Rows are points. Each copy is the shape, with its points in the same order, turned, moved and blurred by noise. Is it also mirrored, or only turned?
In the rows, zero is written as 128.

Shape (8 x 3):
[[143 106 159]
 [122 126 130]
 [ 71 174 136]
 [125 103 130]
 [ 86 183 127]
 [123  53 132]
 [138 143 148]
 [194  79 115]]
Copy 1, 8 rows:
[[169 107 150]
 [143 110 124]
 [ 94 172 125]
 [142  97 133]
 [117 163 113]
 [145  51 157]
 [164 139 128]
 [202  54 104]]
Copy 1 is: only turned
Copy 2 (8 x 3):
[[123  74 141]
 [127 118 150]
 [ 96 172 190]
 [146 113 143]
 [ 89 166 174]
 [193  90 150]
 [ 95 114 143]
 [155  74  76]]
Copy 2 is: mirrored

Shape (6 x 3):
[[160 108 162]
 [164 132 157]
 [160  94 164]
 [162 141 157]
 [131 139  69]
 [ 65 132  81]]
Copy 1, 6 rows:
[[108 122 155]
 [ 96 125 133]
 [113 118 168]
 [ 94 131 125]
 [150  75  76]
 [206 112  76]]
Copy 1 is: mirrored
Copy 2, 6 rows:
[[151  87 116]
 [163  97 136]
 [151  81 103]
 [158 101 144]
 [178 189 115]
 [111 209 110]]
Copy 2 is: only turned

Shape (10 x 4):
[[106 139  93 129]
 [127 104 124 144]
 [138  92 101 101]
 [ 98 123  99 131]
 [100 156 158 138]
 [110  97 140 100]
 [123 159  99 151]
 [160 107  96 152]
 [234 102 185  47]
 [ 97 124 100 142]]
Copy 1:
[[168 102 112 100]
 [152 109 131 138]
 [136  79  77 133]
 [166  88 118 111]
 [130 138 159  99]
 [106  84 125 128]
 [175 140 116 106]
 [166 117  97 160]
 [ 21 135  37 178]
 [170  95 135 107]]
Copy 1 is: mirrored
Copy 2:
[[164 113 120 145]
 [114 109 139 136]
 [129  68 114 134]
 [157 115 136 156]
 [142 156 153  93]
 [140  70 148  98]
 [144 142 106 152]
 [105 101  96 159]
 [ 62  55  46  29]
 [159 109 140 151]]
Copy 2 is: mirrored
Copy 3 (10 x 4):
[[118 120 107 103]
 [154 101 114 134]
 [184 124  99 107]
 [126 105 109  96]
 [112 120 166 132]
 [176 113 144 102]
 [101 131 110 129]
 [157 114  82 149]
 [249 208 147 173]
 [119 105 110 101]]
Copy 3 is: only turned

Shape:
[[120 141 102  74 152 155]
 [127  91 180 132 178 100]
 [ 65 164  97 128 142 147]
 [120 157  84 154 137  79]
 [118  51  73 114 113 112]
 [131 183 104 107 123 133]
 [ 99 142  86  71  70 130]
 [121 101 108 166 154 139]
 [125  94 146  83 137 129]
 [124 127 158 200  69 123]]
Copy 1, 10 rows:
[[140 155  80 155 133 154]
 [198 139 157 161 185 106]
 [162  95  58 110 136 149]
 [124 104 100 107 138  68]
 [118  85 141 205 102 122]
 [119 153  86  91 131 135]
 [ 75 109  97 133 131 178]
 [187 105 131 141 100 110]
 [144 142 136 172 161 150]
 [153  79 188  71 120 132]]
Copy 1 is: mirrored
Copy 2 (10 x 6):
[[102  45 171 134 135 148]
 [149 125 125 162 160 205]
 [ 86  96 190 145  77 145]
 [136 133 161  85  94 140]
 [144  63  74 132  93 128]
 [112  90 199 114 132 114]
 [146  46 176 146  94  84]
 [ 93 124 112 139 118 153]
 [147  65 135 166 150 158]
 [136 183 134 178 125  89]]
Copy 2 is: mirrored
Copy 3 (10 x 6):
[[176 132 111 150  81 147]
 [140  91 129  99  87  49]
 [113 129 139 115  68 182]
 [ 71 124  91 135 111 130]
 [119  71 127 218  84 115]
 [132 160 113 130 123 154]
 [128 175 150 198  87 153]
 [123  64 131 128 110 123]
 [168 120 140 153  80  81]
 [ 79 108 199 123 160 104]]
Copy 3 is: only turned
